Each row of a before or after table is a point. One or more steps were done to the points. Then noise was added and the rows were shuffled. The steps act on columns, c1 being the first. Name the steps. A step turns or swaps two columns, mirrors them in a line or flattens them onto one, adds a multiple of one to another, or multiplies or shifts one. Angles are multiples of 10 degrees, from the lower column toward the higher: turns from -170 to 170, lines from 10 to 170 but not 90. Use the fewest steps. Two steps may share a column if one is a turn and the other turns, adds or multiplies; they go together, in the order done. Otherwise the lowest column goes first.

Before (10 x 2)
[-1.9 5.0]
[-5.7 -3.1]
[-2.7 -0.3]
[-6.4 0.1]
[-5.6 0.6]
[1.5 5.2]
[2.8 1.0]
[0.2 -3.0]
[-2.0 -0.2]
[4.3 -7.4]
After (10 x 2)
[-1.9 0.2]
[-1.5 0.0]
[-0.3 0.3]
[1.3 0.1]
[-3.9 0.0]
[-3.8 0.0]
[1.8 0.1]
[-4.8 0.1]
[3.0 -0.4]
[-1.6 -0.1]
Steps: multiply c1 by 0.7; multiply c2 by 0

Before (11 x 4)
[1.1 0.4 3.1 -1.5]
[-0.4 0.2 5.4 -2.5]
[1.0 3.5 0.0 -2.0]
[-2.9 -2.0 -2.3 -0.4]
[-2.0 -2.5 -1.4 6.0]
[-1.1 -0.7 2.7 0.5]
[0.7 3.1 0.1 -2.4]
[1.1 -2.6 5.9 -1.8]
[0.6 0.9 0.4 -2.6]
[-2.8 2.2 1.7 1.3]
[-4.5 -3.0 -0.7 2.0]
After (11 x 4)
[2.8 2.2 -0.3 -1.8]
[-5.1 1.6 -0.5 1.9]
[2.8 1.7 0.3 -2.7]
[-3.3 4.0 -2.4 -0.3]
[-0.3 -7.4 5.2 -2.8]
[0.9 -4.9 3.2 -1.4]
[-0.8 -11.6 6.0 -2.0]
[-1.0 -3.7 3.1 1.0]
[-3.2 1.2 -1.3 5.9]
[1.3 -0.4 0.3 -2.5]
[-0.7 0.7 1.8 1.7]
Steps: turn c1 and c2 by -40 degrees; add -1.5 times c3 to c2

Before (9 x 8)
[-5.7 0.6 3.1 0.0 -0.8 -1.8 3.0 1.9]
[-2.0 -3.4 1.5 -1.0 -3.4 -3.7 0.4 -1.1]
[-5.7 -1.4 -0.2 -1.9 -2.3 2.4 -0.5 -3.0]
[2.3 -1.0 1.8 2.6 -4.0 5.3 1.3 1.0]
[2.0 1.4 1.7 0.6 4.3 -3.2 -0.4 -0.5]
[-2.6 4.8 1.0 2.7 -3.7 -2.6 2.3 1.5]
[-6.8 1.8 -3.4 3.6 -1.8 1.4 3.1 1.6]
[2.4 -2.4 -1.0 -3.7 -6.0 3.2 -0.3 2.9]
[0.2 1.4 1.9 5.2 -1.3 6.3 -3.0 6.0]
After (9 x 8)
[5.5 0.7 3.2 -1.9 -1.3 -0.1 2.8 -2.4]
[-0.5 -2.5 -1.2 3.9 6.4 3.1 2.5 1.1]
[6.7 2.0 -3.2 0.5 -0.2 -3.9 2.3 -2.6]
[-0.6 -1.0 1.7 5.0 4.3 -3.1 1.4 -0.5]
[3.8 5.0 1.1 -2.9 2.4 -2.1 2.2 -1.4]
[3.3 -3.3 1.7 -3.7 2.5 1.5 -1.4 -0.9]
[-3.6 1.6 1.7 -3.4 -3.5 0.2 -0.7 0.0]
[6.0 -1.7 -0.3 2.4 0.1 1.3 -3.1 -0.2]
[0.4 1.5 2.0 5.0 1.4 -5.9 4.8 5.4]
Steps: turn c1 and c5 by 160 degrees; turn c4 and c6 by -100 degrees; turn c7 and c8 by -70 degrees

Before (14 x 12)
[-0.3 -1.4 4.7 -1.8 3.0 3.0 2.6 -1.0 -1.0 -1.5 2.8 -3.4]
[1.3 0.7 5.6 2.7 -2.2 -0.3 -4.8 3.0 -0.4 0.8 -2.5 -2.8]
[-0.9 -0.3 0.9 -5.0 -3.6 -3.2 -1.8 2.8 -3.7 0.6 1.6 0.6]
[-4.2 4.1 3.2 -4.3 -3.7 1.2 -3.9 2.8 -5.8 -2.6 1.4 4.5]
[-1.7 3.3 -1.3 3.2 0.8 1.9 -1.8 0.8 -5.9 1.0 3.5 2.1]
[-0.8 0.8 -2.2 -0.4 2.9 -3.7 4.0 -1.2 4.0 -0.2 -8.4 -0.9]
[5.1 3.4 -0.8 -0.6 1.5 -0.6 -1.9 -4.6 1.0 1.7 0.5 -1.1]
[-0.8 2.5 3.7 -1.0 -4.7 -4.0 4.2 1.7 0.7 -4.8 -1.6 -5.0]
[-1.9 -0.8 -0.8 2.3 -3.2 -2.4 0.1 0.6 1.8 -0.4 1.9 1.3]
[-1.7 0.4 1.5 -7.6 -1.6 4.1 -0.8 5.1 2.2 -0.3 -0.1 -5.5]
[0.6 4.6 3.4 -6.4 -2.5 1.9 1.1 0.2 -0.4 -0.2 -2.4 4.7]
[8.5 -2.1 -2.9 -6.2 -4.7 2.2 -3.3 -1.0 -0.7 1.0 -5.7 -2.6]
[-0.6 -1.6 0.7 -2.1 1.3 4.4 -1.6 -5.1 1.0 3.6 -1.1 -5.6]
[3.7 1.0 -0.8 -6.6 -0.4 2.7 -4.4 -2.0 0.7 -2.3 -1.5 0.0]
After (14 x 12)
[-0.8 -1.9 -3.0 -2.2 1.2 1.8 -1.7 -4.0 1.4 -0.4 -1.3 -5.8]
[-1.6 -0.7 0.1 2.5 -2.7 -1.4 0.3 1.2 1.8 -0.5 2.6 1.1]
[0.6 4.8 2.8 -6.2 -3.3 0.5 0.9 -2.3 -0.1 0.2 -1.8 4.8]
[-4.1 4.6 3.9 -4.3 -3.6 0.4 -3.6 0.3 -5.9 0.0 1.8 4.7]
[-1.8 3.5 -0.5 3.3 1.5 0.4 -1.6 1.8 -5.6 -0.1 3.5 2.1]
[8.4 -2.1 -2.6 -6.2 -5.6 0.6 -3.2 1.1 -0.9 0.0 -4.7 -3.2]
[-1.0 2.4 3.9 -1.1 -4.9 -1.3 4.3 -0.9 1.1 0.4 -0.7 -4.2]
[4.0 0.9 -1.8 -6.4 -0.6 0.6 -4.2 -1.0 0.0 0.2 -1.5 0.3]
[-0.8 1.1 -2.2 -0.5 1.2 -1.6 4.3 0.4 4.1 0.1 -8.7 -0.8]
[-1.9 0.4 4.4 -7.7 -1.5 1.4 -1.3 2.9 2.0 0.2 -0.1 -5.6]
[5.3 3.2 -3.8 -0.9 1.4 -0.2 -1.5 -2.8 0.9 -0.1 0.6 -1.3]
[-1.6 -0.3 3.0 -5.0 -3.0 -1.1 -2.0 1.8 -3.6 -0.3 2.5 1.1]
[-0.7 -1.4 3.1 -1.7 3.1 1.0 1.9 -4.1 -1.4 0.0 2.0 -3.2]
[1.5 0.6 6.1 2.8 -2.5 -0.4 -4.8 -1.6 -0.3 0.2 -2.2 -3.0]
Steps: turn c3 and c8 by -40 degrees; turn c5 and c11 by -10 degrees; multiply c6 by 0.4; multiply c10 by 0
